Rows are points. To make a cloud, some directions were put in groups of two or more. Within a group, all points are equally far from the middle, so they leave a hole (a ring in 2 directions, a hollow ball in 3). The other directions are filled evenly. Then the cloud was stretched, turned, moved and blurred a little. Count the holes, and give their numbers of directions, smallest first.
(in the rows, 128 means zero)

Cloud:
[[161 108  60]
 [145 176 101]
 [106 109 162]
 [124 179 135]
 [164  69  73]
 [171  56 116]
 [168  61  85]
 [167  54 121]
 [176  76 153]
 [ 98 167 119]
 [171 154 167]
 [121 101 168]
 [155 109  58]
 [199 124 154]
 [128  99 170]
 [158 119 179]
 [139  67 151]
 [112  85 154]
 [146  62  73]]
Holes: 1 (3)

Cloud:
[[110 167  83  81]
 [142 154 155  88]
 [ 50 150 146 172]
 [ 53 161 145 167]
 [ 99 189 120 175]
 [ 66 180 145 161]
 [ 91 174  81 175]
 [162 114  80 125]
 [ 60 154 114 185]
 [103 168  85  81]
 [ 58 164 119  86]
 [ 60 101  66 133]
 [123 112 181 158]
 [ 71  81  90 104]
 [ 47 152 116  87]
 [106 195 142 161]
 [123 165  62 103]
 [143 158 169 104]
 [140 124 177 159]
 [114 166  69  90]
 [149 156  65 114]
 [160 139 150 174]
 [140 120 148  81]
 [ 41 117 161 113]
 [121  96 145  83]
 [131 107 151  84]
 [ 44 114  90  94]
 [ 59  97  68 126]
 [ 53 145 136 180]]
Holes: 2 (2, 2)

Cloud:
[[ 94 138 156  50 140 116]
 [173 149 157 142 125 176]
 [127  44 138 127 116 161]
 [118 104 178 151 187 145]
 [ 70 146 112 179 159 139]
 [122 175 118 145 185 130]
 [ 72 173 106  79 138 155]
 [ 78 125 103 197  99 141]
 [181 103 161 116  87  98]
 [102 180 178 149 105 190]
 [154  80 154 161 166 100]
 [ 89 171 138 163 174 149]
 [ 85 196 102 102 141 120]
 [164 182 108 127 185 136]
 [134  76  53 127 159 126]
 [181 111 171  88 158 195]
 [167 164 111 147 210 201]
 [128  99 169 176  89 166]
 [ 89 192 100  89 128 133]
 [138 107  59 156 113 177]
 [182 167 158 114  91  78]
 [ 88 190 100  93 136 142]
 [ 82 112  80 129 186 173]
 [170  83 154 108  85  90]
 [146 150 186  81 157  87]
 [103 167  90 131 177 107]
 [ 75  65 150 120 180 198]
 [137 177 177 122  73 100]
 [190 139 113 152  91  58]
 [133 107 177 137  71 131]
 [128 155  86 137 115 214]
 [ 73 130 192 170 172 178]
 [ 90 125 171  70 150 180]
 [ 74 163 193 153 155 145]
 [122 125 178  71 151 170]
 [181 132  87 165 126 182]
 [132  71 107  92 207 160]
 [ 68 137 178  64 132 123]
 [ 53 143 122 192 147 148]
 [ 53 145  88 127 137  89]
 [112 185 163 138 158 107]
 [ 83  42 142 137 147 188]
 [112 119 190  99 100 205]
 [110 179  94 127  54  96]
 [136  85 149  91  67  99]
 [ 63  50 162 144 123 183]
 [171 107  92  68 176 228]
 [138 168  86  50 138 111]
 [128  63 161 137 183 147]
 [ 92  82  65 164 157 186]
 [155 177  73  76 173 105]]
Holes: 2 (2, 2)
